Every row gives one point. The points of each table are mixes of a few directions, plus a little noise. Count the directions of each table, and those that both share. Where both have some left over, give the other angles between the two spaces (their principal angles), to ten degrees, smallest first.
In the rows, zero is written as 128.

First (5 x 3):
[[126 132 115]
 [114 143  71]
 [152 104 220]
 [105 149  45]
 [144 113 189]]
Second, 4 rows:
[[173 165 131]
 [118  96 176]
 [ 66  72 137]
 [152 181  68]]
Directions: first 1, second 2, shared 1

First:
[[107 120 141 153 105 130]
 [219 165  72  20 228 118]
 [ 81 109 156 183  77 133]
 [ 74 106 161 193  67 134]
 [125 127 129 131 124 128]
 [122 126 131 135 121 128]
 [ 96 115 146 165  94 131]
 [198 156  87  45 205 120]]
Second (6 x 6):
[[ 90 140  73  90 143 108]
 [237 189 121 118  81  89]
 [126 105 189 145 131 153]
 [ 57  83 110 155 158 156]
 [180 163  69 134 104  98]
 [ 79  88 206 126 152 164]]
Directions: first 1, second 3, shared 0; angles 50

First:
[[131 106 106 175  95  92 146 134 167]
 [127 139 138 105 144 145 119 125 109]
 [130  98 101 190  85  84 150 135 178]
 [126 147 145  89 154 157 113 126  95]
 [122 186 182   7 213 217  84 115  26]
 [124 159 158  64 173 174 103 121  75]
 [130  95  98 194  83  78 154 135 181]
 [131  91  95 201  79  73 156 137 187]]
Second, 7 rows:
[[130 107 111 158  79 110 118 150 173]
 [166 206 236 149 242  59 132  82  63]
 [130 150 152  77 135 169  82 145 107]
 [123 122 116 172 188  86 221  70  99]
 [124 106 102 113  61 156  83 170 170]
 [107 103  86  97 117 173 145 126 121]
 [120 100  95 129  74 143 113 155 166]]
Directions: first 1, second 3, shared 1

First, 10 rows:
[[ 91 102  74 106 210  29 171 141 141 154 148 223]
 [166 155 186 151  41 232  83 114 114 100 107  28]
 [115 118 108 120 159  91 144 133 133 138 136 163]
 [131 130 133 130 120 137 124 127 127 126 126 119]
 [137 134 141 133 108 151 118 125 126 122 123 106]
 [164 153 181 149  48 224  86 115 115 103 108  35]
 [151 145 163 142  75 191 101 119 119 111 114  67]
 [116 119 109 120 157  94 143 132 133 137 135 160]
 [114 119 107 119 158  91 144 133 133 137 136 163]
 [ 95 104  78 107 204  37 167 140 141 152 147 215]]
Second (9 x 12):
[[120 120 134 135  86  84 147 114 143 124 115 136]
 [ 49 220  88 198 172 202 110 140 107 119  33 146]
 [115 132 129 140 106 108 139 120 134 124 110 136]
 [224  41 161  45 143 111 118 137 129 146 249  96]
 [165  71 155  94  75  56 152 112 152 130 171 125]
 [103 128 132 148  69  71 156 107 148 119  95 145]
 [126 157 111 130 199 208  97 151 101 134 129 119]
 [ 90 177 107 162 159 176 115 137 114 124  80 136]
 [161 102 138  99 141 133 120 135 126 135 170 116]]
Directions: first 1, second 2, shared 0; angles 80

First:
[[124 106 142 182 141 188 136 121 128 170 124 147 111 129 102 102 133 113]
 [133 136  95  84 109  62 134 154 111  93 128 120 152 126 151 159 129 122]
 [129  80  65 168 117 131 168 182  71 159 117 164 144 128 115 129 150  66]
 [126 151 170 114 136 139 104  93 162 120 134 110 114 127 130 122 115 162]
 [127  89  87 175 127 153 158 163  87 164 121 160 135 130 109 121 145  78]
 [125 199 239  81 151 146  61  33 223  92 142  77  92 127 139 112  93 226]
 [131  94  73 147 116 115 159 174  82 144 120 153 146 130 124 137 146  80]
 [130 168 157  74 125  90 102 101 162  84 135  96 127 128 149 142 112 171]]
Second, 10 rows:
[[107  95 113 180 128 223 102 133 101 132 150 164 131 143 125 103  92  88]
 [201 100  91 147 141 114 152 128  46 109 153 149 152 154 111 153  66 119]
 [ 95 142 130 110 188 170 102  76 136 109 136 116 137 107 154 123  41 127]
 [142 119 138 146  56 118 123 176 134 131 132 141 116 156 112 123 208 130]
 [ 54 204 180  39 165  46 135  88 249 148  70  55 105  60 161 130 185 180]
 [142  91 119 183  65 176 116 179  99 135 149 168 123 168 106 112 172 100]
 [168 150 138  87 117  77 116 115 122  81 147 110 137 143 137 153 103 165]
 [119 138 133 115 143 121 128 116 139 127 122 118 128 118 135 129 119 134]
 [139 101  98 161 156 121 180 141  97 178 105 143 130 114 106 129 139  98]
 [111 143 143 112 122 114 124 127 157 131 118 115 120 118 135 125 154 139]]
Directions: first 2, second 4, shared 1; angles 50
